Rows are points. Each copy is the shape, with its points in the same order, turned, moved and blurred by noise. Some copies are also mirrored. Which?

Shape (8 x 3):
[[-42 -34  21]
 [ 13   8   9]
 [ 20 -38 -27]
 [ 14  14 -15]
 [ 17   7 -21]
 [-18 -34 -29]
 [ 12 -21   1]
 [ -5  16 -24]]
Copy 1, 8 rows:
[[  1 -19  60]
 [ 17   8  -6]
 [-49  12  -1]
 [  3   3 -25]
 [-10   3 -25]
 [-35 -22  13]
 [-12  24  13]
 [  3 -21 -23]]
Copy 1 is: mirrored
Copy 2 (8 x 3):
[[-32 -12  36]
 [ 17  16  -9]
 [ 39 -37  16]
 [ 27   5 -18]
 [ 30  -5 -18]
 [  0 -41   5]
 [ 22  -5  13]
 [  7  -6 -28]]
Copy 2 is: only turned
Copy 3, 8 rows:
[[-11  45 -22]
 [ 15  -4  21]
 [ 48  -6 -28]
 [ 15 -25  10]
 [ 21 -28   3]
 [ 14   0 -43]
 [ 30   8  -2]
 [ -1 -29  -3]]
Copy 3 is: mirrored
Copy 4:
[[-48  21  34]
 [ 13   1   1]
 [ 12  55 -12]
 [ 14   4 -21]
 [ 19  16 -28]
 [-25  43 -14]
 [ 10  23   9]
 [ -4  -4 -31]]
Copy 4 is: mirrored

Shape, 11 rows:
[[  7  -1   8  -2 -10   8]
 [ -2   1 -33  27  25   2]
 [ 28 -13 -25 -18  43   7]
 [-29   3  33  33  -6 -11]
 [ 41 -34 -28   2  31   7]
 [  0  29  26  17 -12 -24]
 [ -2  14   9  -5  25   2]
 [ 37 -60 -12  -2  18   4]
 [-20  11  19  15 -46 -25]
 [-16  29  -5 -17  20  26]
 [-23 -21  17 -13 -11 -40]]
Copy 1, 11 rows:
[[  8   8  15  16   6   9]
 [ 44  -7 -16 -20  -1  -7]
 [ 28   2 -30   7  40 -23]
 [ -4  13  38 -23 -25   3]
 [ 52   5 -14  16  35 -29]
 [ -6  42  14 -12 -19  23]
 [ -5   7  -8 -13  17   2]
 [ 42   4   8  35  28 -46]
 [ -7  28  26  12 -49  21]
 [ -9 -19 -18 -12  15  25]
 [-24  22   9  12 -29 -29]]
Copy 1 is: mirrored
Copy 2:
[[  4  -8   0  -7   9   9]
 [ 29  13 -22  31  34  -8]
 [ 20  58  -4  -4  19 -11]
 [  5 -48  19  27  17  -5]
 [ 41  45  -8 -17  23 -19]
 [ 17 -25  27  29  -6  24]
 [ -6  13  15  24  17   0]
 [ 40  25   2 -39  19 -35]
 [ 12 -51   2  14 -23  18]
 [-27  18  -6  24  23  15]
 [  7 -28   6  13 -34 -26]]
Copy 2 is: only turned
